Each row is a point. The ring and each string are closed loops that go straight from each point to the next, and from the last back to the first. Before rounding, they use only three directions, however many columns there are. How many times does the string pass through the ring? Passing back the other way cancels.
(in the rows, 128 means zero)

Ring:
[[161 137 183]
 [143 160 177]
 [117 147 142]
 [115 124 111]
 [142 110  97]
 [171 103 129]
 [170 113 166]]
String:
[[125 113 144]
 [137 142 136]
 [134 124 137]
 [106 102 126]
 [ 93  99 100]
 [111 112  87]
 [143 140  79]
 [149 128  69]
 [145  99  75]
 [167 109  74]
 [186 127  88]
 [173 134 120]
 [168 137 131]
 [183 124 131]
 [192 112 142]
 [171  88 159]
 [142  82 161]
 [140  91 163]
 [149  93 188]
 [170 135 202]
 [175 166 194]
 [165 164 169]
 [148 143 160]
 [121 111 166]
 [114 130 175]
 [113 152 171]
 [110 120 154]]
Times through: 1

Ring, 9 rows:
[[172 127 144 143]
 [192 152 142 155]
 [182 165 139 161]
 [146 165 139 163]
 [102 149 137 154]
 [ 74 126 129 135]
 [ 71 106 123 117]
 [100  98 127 114]
 [133 106 136 125]]
String (18 x 4):
[[218 146 141 148]
 [224 164 146 164]
 [182 162 155 174]
 [151 150 145 159]
 [149 150 129 145]
 [146 168 125 152]
 [109 175 142 175]
 [ 89 152 149 168]
 [ 97 135 141 150]
 [106 127 125 129]
 [ 57 104 106 101]
 [ 49  90 115 101]
 [ 65  86 125 107]
 [ 82  79 128 104]
 [121 113 143 136]
 [132 129 138 140]
 [154 121 124 122]
 [196 129 138 137]]
Times through: 3

Ring (9 x 6):
[[123  97 118 152 102 124]
 [147 133 133 142 100 142]
 [157 165 162 146 124 148]
 [149 168 177 157 146 141]
 [123 147 170 159 164 117]
 [106 122 144 148 153 101]
 [ 94  97 120 142 138  92]
 [ 89  73 105 149 123  92]
 [101  74 109 157 112 105]]
String:
[[113  85 147 197 134 122]
 [109  72 125 182 115 118]
 [112  78  95 142  90 114]
 [123 108  92 110  85 116]
 [106  81  80 118  85 104]
 [ 77  44  82 148 108  84]
 [ 58  29 114 193 151  73]
 [ 87  74 130 176 147  93]
 [109 103 120 142 124 106]
 [105 100  97 116 107 100]
 [ 80  71  93 132 123  80]
 [ 74  64 115 162 146  79]
 [ 85  76 134 177 153  91]
 [111 105 116 135 118 107]
 [101  87  91 121 102  98]
 [ 73  42  91 158 120  81]
 [ 78  45 108 178 129  88]
 [ 89  59 123 186 133  99]
 [ 96  55 106 172 110 105]
 [122  90  86 123  75 120]
 [129 113 108 126  93 124]
 [124 115 133 150 121 121]
 [121  97 152 192 133 127]
 [138 108 126 157  95 138]
 [145 120 107 124  76 139]
 [134 126 114 121  97 126]
 [126 116 131 149 117 123]]
Times through: 0
String (17 x 6):
[[177 177 163 143 105 167]
 [150 157 185 178 148 146]
 [134 140 166 167 144 131]
 [143 149 135 124 112 132]
 [163 177 142 111 105 147]
 [177 196 182 145 127 164]
 [164 169 187 174 138 158]
 [139 134 160 169 132 137]
 [131 128 126 132 110 125]
 [140 121 106 121  81 134]
 [127  93 103 141  84 127]
 [102  62 135 202 129 115]
 [109  84 136 182 130 115]
 [119 110 136 158 127 119]
 [124 118 132 147 120 121]
 [143 132 107 110  82 134]
 [166 155 112 101  68 152]]
Times through: 3

Ring (7 x 8):
[[157 104 118 122 125 121 139  79]
 [117 137  99 100 118 147 121  98]
 [ 92 167  97  87 110 163 124 127]
 [ 91 183 115  85 105 163 147 156]
 [121 163 131 113 108 149 168 154]
 [157 127 135 147 115 131 174 127]
 [178  94 131 147 125 112 160  86]]
String (27 x 8):
[[109 175 120 123 103 164 166 166]
 [113 171 125 121 104 159 169 164]
 [125 146 107 142 110 157 151 132]
 [127 148 122 115 112 144 155 131]
 [119 163 135  94 110 142 164 147]
 [ 96 197 150  59 103 148 176 182]
 [ 77 209 128  72  99 170 163 188]
 [ 74 204 116  73 100 173 150 177]
 [ 66 211 121  48 101 170 147 176]
 [ 72 201 122  43 105 162 142 163]
 [ 68 192  93  69 105 177 122 147]
 [ 83 168  79 103 108 178 113 125]
 [110 147  95 116 113 159 128 115]
 [123 145 116 103 115 143 143 119]
 [125 142 115 109 115 143 143 117]
 [103 158 113  70 115 146 130 118]
 [ 89 162  94  68 114 158 112 112]
 [ 87 158  76  95 112 171 104 108]
 [ 98 150  76 120 112 172 111 109]
 [114 146  99 118 113 156 132 117]
 [121 148 118 102 114 144 146 124]
 [114 147  94 130 111 162 132 120]
 [106 155  93 127 109 168 133 128]
 [114 154 109 115 111 155 144 131]
 [115 162 129  90 111 144 156 141]
 [ 94 196 142  65 103 152 170 178]
 [ 99 191 138  84 102 155 173 178]]
Times through: 3
String:
[[109 160 115  95 111 152 144 133]
 [ 86 193 132  50 106 152 152 162]
 [ 70 209 122  57 100 170 151 179]
 [ 84 190 106 101 101 176 148 167]
 [115 156 108 126 109 159 148 137]
 [125 148 119 116 112 147 153 131]
 [123 161 141  90 111 137 168 147]
 [126 170 149 107 106 142 186 170]
 [140 150 136 142 108 144 181 153]
 [156 137 141 156 110 136 187 146]
 [163 132 156 132 114 120 192 140]
 [170 123 157 132 117 113 190 130]
 [193  95 145 178 120 112 188 109]
 [191  85 126 194 122 120 171  93]
 [162 104 107 173 119 138 150  96]
 [156 116 125 137 120 128 156 104]
 [169 109 145 118 124 108 167  99]
 [196  80 153 127 131  88 168  73]
 [194  71 132 147 132  98 152  59]
 [183  81 133 125 132  98 148  61]
 [168  84 103 150 128 122 129  60]
 [148 107  98 144 122 138 130  81]
 [135 131 119 110 118 134 144 107]
 [131 136 126  87 120 128 143 107]
 [119 132 102  85 121 138 117  88]
 [102 139  79  93 119 157 100  86]
 [ 95 157  99  68 116 152 115 109]
 [ 89 167 101  65 113 157 119 120]
 [ 67 182  81  68 108 178 105 127]
 [ 96 159  84 115 110 172 120 122]
 [116 148 103 118 112 156 137 121]]
Times through: 4

Ring (8 x 11):
[[189  84 113 162 172 132 133 152 175 153 131]
 [193 100  88 145 188 125 145 162 178 136 124]
 [162 135  79 120 179 122 144 156 158 117 121]
 [109 177  81  92 154 121 133 140 126  99 121]
 [ 70 195 108  87 124 129 122 122 102  95 120]
 [ 65 176 151 113 102 144 120 111  99 106 115]
 [116 121 166 153 116 150 123 121 130 136 119]
 [149 100 148 161 138 144 125 133 150 148 126]]
String (29 x 11):
[[185  82 139 173 161 143 141 148 172 148 118]
 [223  60 103 175 191 130 140 164 196 163 132]
 [225  74  62 151 208 114 133 172 198 160 145]
 [187 106  69 133 189 116 131 161 174 143 140]
 [143 128 116 135 153 134 134 141 147 126 121]
 [161 115 123 147 160 138 145 146 157 127 113]
 [192 103 105 151 184 133 158 161 176 126 109]
 [188 123  64 125 199 118 152 168 175 118 119]
 [151 148  61 105 180 114 134 154 152 116 131]
 [133 149  84 110 161 121 128 144 141 118 130]
 [130 147 116 125 150 135 142 140 138 110 111]
 [109 176  95  99 151 127 142 139 126  93 110]
 [ 76 214  70  65 145 116 131 134 106  78 118]
 [102 165 126 115 133 137 137 130 121 102 110]
 [117 150 116 120 141 133 130 134 131 116 120]
 [ 82 187  89  85 134 121 115 127 110 104 132]
 [ 42 216  97  67 113 122 108 114  86  92 131]
 [ 25 212 152  90  84 144 115 100  74  88 112]
 [ 66 168 183 131  92 158 131 107  98 103  99]
 [121 140 131 132 137 138 131 132 133 121 118]
 [104 150 129 123 128 136 122 126 123 121 124]
 [ 76 159 146 120 105 140 108 112 106 124 130]
 [ 85 132 200 157  88 161 119 105 110 132 113]
 [116 109 207 176 102 167 134 115 129 135 102]
 [132 118 159 155 130 149 135 129 139 130 111]
 [134 128 116 132 145 131 122 136 141 134 131]
 [156 103 114 146 152 130 115 139 155 154 142]
 [188  74 110 163 167 128 116 148 175 170 148]
 [198  65 136 181 166 141 135 150 180 163 128]]
Times through: 1
String (30 x 11):
[[156 151  40  95 190 106 132 160 156 116 137]
 [145 138  89 119 165 124 133 147 149 122 126]
 [142 130 117 134 153 134 137 141 146 123 118]
 [195  94 119 162 180 139 160 159 178 129 105]
 [225  75  93 165 202 129 156 171 197 144 118]
 [226  76  67 153 208 116 139 172 198 155 139]
 [195  91  79 145 188 119 129 160 179 152 141]
 [156 114 112 142 158 132 130 144 155 137 128]
 [161  99 144 163 148 144 137 140 157 141 118]
 [170  74 177 189 137 156 136 135 162 155 115]
 [153  85 163 174 131 148 119 129 152 161 131]
 [132 105 156 158 125 145 115 125 140 151 132]
 [125 135 115 127 141 130 118 133 136 133 134]
 [128 131 133 138 137 139 129 132 137 127 120]
 [128 113 182 166 119 158 138 124 136 131 105]
 [131 117 166 158 127 152 137 128 138 129 108]
 [130 133 120 132 144 134 127 135 139 128 125]
 [140 117 119 139 145 132 117 135 145 144 137]
 [172  80 129 166 153 135 117 141 165 166 141]
 [198  60 143 186 162 143 132 148 180 167 129]
 [180  85 145 173 157 145 143 146 168 146 115]
 [172  99 128 159 161 139 141 147 164 139 118]
 [219  71 105 171 192 132 150 165 193 150 122]
 [235  75  68 157 215 119 152 178 203 147 128]
 [203 109  50 127 207 111 142 171 184 134 134]
 [152 136  79 117 171 119 131 150 152 125 131]
 [141 134 112 130 154 132 136 142 145 122 119]
 [153 126 125 142 158 140 151 146 152 115 105]
 [169 140  74 118 188 122 156 162 162 105 110]
 [167 149  46 101 197 110 148 165 162 106 123]]
Times through: 3

Ring:
[[128 117 151 109  74 153 160  68 114 142 119 130]
 [116  92 153 117  94 123 161 125 109 125 125 147]
 [106 102 150 136 125 107 157 165 110 116 137 153]
 [ 97 128 141 159 158 100 145 192 118 111 150 151]
 [ 97 160 124 170 172 115 123 174 132 114 151 134]
 [104 171 122 164 158 133 120 140 136 123 146 123]
 [119 174 131 142 118 160 135  77 132 143 135 114]
 [128 149 144 120  84 165 153  53 122 149 124 119]]
String, 29 rows:
[[ 85 138 135 179 191  84 137 233 121 100 162 156]
 [ 89 172 138 185 192  99 145 206 123 115 171 148]
 [ 96 179 138 177 177 114 146 176 125 124 166 140]
 [ 87 190 125 195 207 104 127 207 133 113 172 138]
 [ 93 164 117 178 186 111 112 189 137 108 153 132]
 [101 136 117 156 156 119 109 164 135 108 134 129]
 [105 126 118 147 142 124 110 150 134 109 127 128]
 [104 182 114 168 164 139 109 134 142 123 144 116]
 [109 216 125 171 157 155 130 102 139 142 156 112]
 [113 188 137 156 136 150 146 100 129 143 149 121]
 [114 155 135 143 124 143 139 107 127 133 137 125]
 [115 142 133 137 117 143 135 106 127 130 130 125]
 [122 185 142 141 110 165 153  63 127 153 141 116]
 [131 191 146 130  89 183 160  25 126 165 136 109]
 [136 160 145 112  67 183 155  16 124 161 120 110]
 [126 113 137 111  81 153 138  73 123 134 112 123]
 [137 131 153 100  53 175 166  23 115 157 114 120]
 [140 125 162  94  42 175 180  17 109 162 115 125]
 [127  83 145  98  66 144 148  81 115 130 105 133]
 [123  72 142 101  74 134 142 101 115 121 104 137]
 [125  71 153  98  67 133 160  99 108 127 109 143]
 [123  99 169 109  76 132 188 101  99 140 129 151]
 [115 123 158 130 107 128 172 122 109 134 139 146]
 [112 132 147 138 120 128 155 129 116 129 139 140]
 [107 124 163 141 125 111 181 156 104 129 151 157]
 [108 135 148 145 130 121 158 144 115 127 145 144]
 [107 116 139 140 129 116 142 153 119 117 135 142]
 [105 109 135 140 132 113 135 161 121 112 132 142]
 [ 95 104 133 153 156  93 131 204 120 100 140 151]]
Times through: 1
String, 30 rows:
[[108 122 143 140 126 120 149 146 117 121 137 142]
 [105 131 150 146 134 114 161 157 113 124 147 148]
 [100 135 163 155 145 102 181 180 104 126 161 161]
 [ 99 100 160 144 137  91 173 196 102 113 149 166]
 [106  77 144 128 119 102 145 172 112 107 126 153]
 [110  87 135 125 113 117 133 147 119 110 119 142]
 [112 125 143 135 118 128 149 129 118 126 134 138]
 [117 121 158 126  99 132 172 112 108 136 136 144]
 [128  93 165 100  62 142 180  80 102 142 119 144]
 [129  80 149  95  60 145 155  76 112 132 105 135]
 [123 104 140 112  85 143 143  90 119 130 114 130]
 [116 128 139 130 109 139 143 108 122 130 128 131]
 [124 159 146 129  97 159 157  67 121 149 133 123]
 [130 196 150 133  93 180 167  30 124 167 141 112]
 [133 216 145 135  91 194 162   7 129 174 141 103]
 [123 148 129 128 101 161 129  70 132 138 121 114]
 [118 132 129 131 110 145 128 100 129 128 123 123]
 [117 152 136 138 116 147 141  97 126 136 133 124]
 [124 195 141 141 109 172 153  51 128 158 142 112]
 [132 207 144 134  93 189 159  17 129 169 139 105]
 [131 155 138 119  81 174 144  38 127 151 120 111]
 [122 119 135 119  93 148 135  86 125 131 116 124]
 [119 127 140 127 103 142 144 100 122 132 126 129]
 [121 142 149 127  98 148 161  85 117 143 133 130]
 [117 133 146 130 106 139 155 104 117 135 132 134]
 [122 128 159 121  90 141 175  92 109 143 134 140]
 [122  79 168 103  70 126 184 109  98 134 122 154]
 [114  72 156 114  93 112 165 144 104 118 123 155]
 [110  76 139 122 110 111 137 155 116 108 118 147]
 [111 121 138 136 122 126 140 135 121 121 131 137]]
Times through: 5
